Each row is a point. The points of each table are mixes of a few directions, plus a little noise. Count the directions of each table, and those that both share. Where both have some left over, give the other angles between the two spaces (their principal angles), to ten degrees, smallest first.

First:
[[ 0.37  1.69]
 [ 0.39  2.06]
 [ 0.47  2.00]
 [-0.19 -0.98]
 [-1.09 -5.15]
 [ 0.15  0.43]]
Second:
[[ 2.63 -2.33]
 [-0.19  0.24]
 [ 3.14 -2.77]
 [-1.49  1.35]
 [-1.65  1.48]
 [-0.24  0.15]
 [-2.14  1.97]]
Directions: first 1, second 1, shared 0; angles 60

First, 7 rows:
[[ 1.44  0.79 -0.89 -1.10 -1.58  2.58]
 [-0.35 -6.40  0.78  2.95  0.60 -6.60]
 [ 0.01  1.71 -1.31 -0.72  1.08  2.29]
 [-0.40  2.54 -0.98 -0.71 -1.29  0.51]
 [-0.55  1.83  1.14 -0.56 -0.56  0.58]
 [-0.40  0.36 -0.68  0.10  1.26  0.23]
 [ 0.15 -0.83  1.86 -0.01  0.55  0.40]]
Second:
[[-1.60  1.53  0.99  0.53 -2.86 -4.09]
 [ 1.19 -0.91  1.69 -0.65  0.53  2.60]
 [ 0.94 -1.72 -1.25  0.04  2.51  1.98]
 [ 0.76 -3.60 -1.65  0.98  3.53  0.24]
 [-0.43  3.91  0.53 -1.29 -2.71  1.06]
 [-0.83  0.77 -0.32  0.35 -0.96 -1.99]]
Directions: first 4, second 3, shared 3

First:
[[ 0.17  1.36  0.44 -0.69 -1.02 -0.74  0.11  0.86  0.26  0.62 -0.16]
 [ 0.00 -0.57 -2.16  3.09  1.43  2.84 -1.58 -1.61  0.48 -0.89  1.18]
 [-0.17  0.31  3.46 -5.07 -1.86 -4.54  2.76  2.23 -0.99  1.17 -2.02]
 [-0.29 -1.07  2.38 -3.61 -0.61 -3.04  2.14  0.96 -1.00  0.44 -1.49]
 [-0.58 -4.17 -2.29  3.09  3.52  3.28 -0.83 -3.28 -0.54 -2.06  0.82]
 [ 0.41  2.59  0.76 -0.88 -1.89 -1.13 -0.13  1.63  0.51  1.10 -0.06]
 [ 0.04  0.81  1.75 -2.44 -1.30 -2.29  1.13  1.39 -0.24  0.84 -0.86]
 [ 0.33  1.42 -2.40  3.54  0.41  2.97 -2.25 -0.78  1.22 -0.28  1.52]
 [-0.01 -0.67 -2.02  2.89  1.43  2.63 -1.49 -1.53  0.43 -0.87  1.13]]
Second:
[[-1.18 -0.63 -0.57 -0.11  1.60  0.48  0.40 -1.26 -0.44 -0.60 -2.26]
 [-0.39 -0.20 -0.20 -0.04  0.54  0.15  0.13 -0.44 -0.14 -0.22 -0.76]
 [ 3.04  1.63  1.49  0.34 -4.15 -1.24 -1.05  3.28  1.09  1.56  5.83]
 [-1.04 -0.57 -0.52 -0.12  1.44  0.42  0.35 -1.14 -0.36 -0.54 -2.01]
 [ 0.58  0.32  0.29  0.08 -0.81 -0.23 -0.19  0.61  0.22  0.29  1.12]
 [ 3.37  1.83  1.64  0.38 -4.59 -1.36 -1.15  3.63  1.23  1.71  6.45]
 [-1.75 -0.94 -0.84 -0.19  2.37  0.72  0.58 -1.85 -0.63 -0.87 -3.31]
 [-2.62 -1.41 -1.29 -0.26  3.58  1.05  0.89 -2.81 -0.92 -1.35 -5.02]]
Directions: first 2, second 1, shared 0; angles 50

First:
[[-3.13  0.80 -0.41 -1.83 -0.49  0.30  2.19 -3.41 -1.54 -2.39  1.37  2.05
   3.89  0.80  1.16  3.05 -0.65  1.43]
 [ 0.58  2.40 -4.50 -0.26  1.15 -0.19 -0.47  4.90  2.09  2.51  0.75 -3.00
   3.77 -0.15 -0.53  2.10 -0.89  1.13]
 [-0.01 -0.37 -0.81  2.51 -0.15 -0.13 -0.62 -0.26  0.25  1.28  0.21 -0.66
  -0.48 -0.31  0.78  0.69  1.02 -0.59]
 [-1.65 -0.18  4.05 -1.28 -0.52  0.05 -0.30 -2.73 -0.57 -2.79 -0.56  2.89
  -1.41  0.15 -1.09 -3.34  0.22  1.42]
 [-2.45  0.78  2.67 -1.17 -0.36 -0.48  1.31 -3.64 -1.11 -2.17  0.01  1.97
  -0.26 -0.58  2.65 -1.96 -1.22 -0.72]
 [ 4.26 -2.32 -1.70 -0.33  2.60 -1.33 -1.26  4.96  1.31  3.64  0.66 -4.57
  -2.76 -0.79 -1.24  0.95 -0.61 -1.44]
 [ 1.28  1.51  0.22 -0.90 -1.82  1.58  0.91 -0.14 -0.58 -1.16 -2.05  1.29
  -0.73  0.11  1.07 -1.78 -0.91 -2.27]
 [ 0.87 -0.52 -1.61  4.12  0.84 -0.97 -2.48  2.76  2.17  3.45  0.55 -2.57
  -1.00 -0.56 -0.79  0.21  1.86  0.41]
 [ 0.50 -1.82  2.08 -1.07 -1.44  1.33  0.57 -2.61 -1.76 -2.41 -0.99  2.79
  -1.21  1.37 -1.90  0.23  1.04  0.48]]
Second, 9 rows:
[[ 1.53  1.46 -0.27 -0.69  1.43 -1.29  2.04 -0.12  1.54 -1.92 -1.69 -0.58
  -3.32 -0.04 -4.48 -2.87 -0.86  2.17]
 [-2.72 -3.47  2.37  1.60 -2.18  1.89 -1.82 -3.55 -2.14 -1.48  1.11  4.14
   2.36  2.16 -1.67  3.23  4.06  2.97]
 [-1.49 -1.60  0.60  0.91 -1.03  0.97 -1.39 -1.01 -1.39  0.90  1.16  1.00
   2.03  0.38  2.23  2.33  1.31 -0.69]
 [-0.24  1.23 -1.86 -0.78 -0.62  1.02 -0.92  2.62  0.18  1.19  0.44 -0.46
   3.69  0.20  1.20  1.52 -0.38 -0.17]
 [ 0.40 -1.13  1.90 -0.22 -0.62  0.52 -0.76 -0.49 -0.74 -0.11 -0.49  0.85
  -1.26 -0.03  0.81 -1.13  0.09 -1.25]
 [-0.35  0.48 -1.24  0.16  0.18 -0.37 -0.29  1.16 -0.03  1.57  0.95 -1.32
   1.56 -0.72  3.04  1.32 -0.77 -1.88]
 [ 1.66  0.40  1.30 -1.80 -0.89  0.99 -1.43  2.47 -0.24  0.99 -0.84 -0.01
  -0.48 -0.67  2.22 -2.46 -1.28 -3.16]
 [ 1.52  2.49 -2.89  1.12  4.45 -4.51  5.29 -1.85  3.15 -1.90 -1.01 -3.76
  -6.14 -1.60 -4.74 -2.31 -2.36  2.56]
 [-0.25 -0.05  0.17 -0.36 -0.67  0.82 -1.05  0.93 -0.48  0.61  0.31  0.39
   1.57  0.11  1.35  0.66  0.12 -0.83]]
Directions: first 6, second 4, shared 3; angles 70
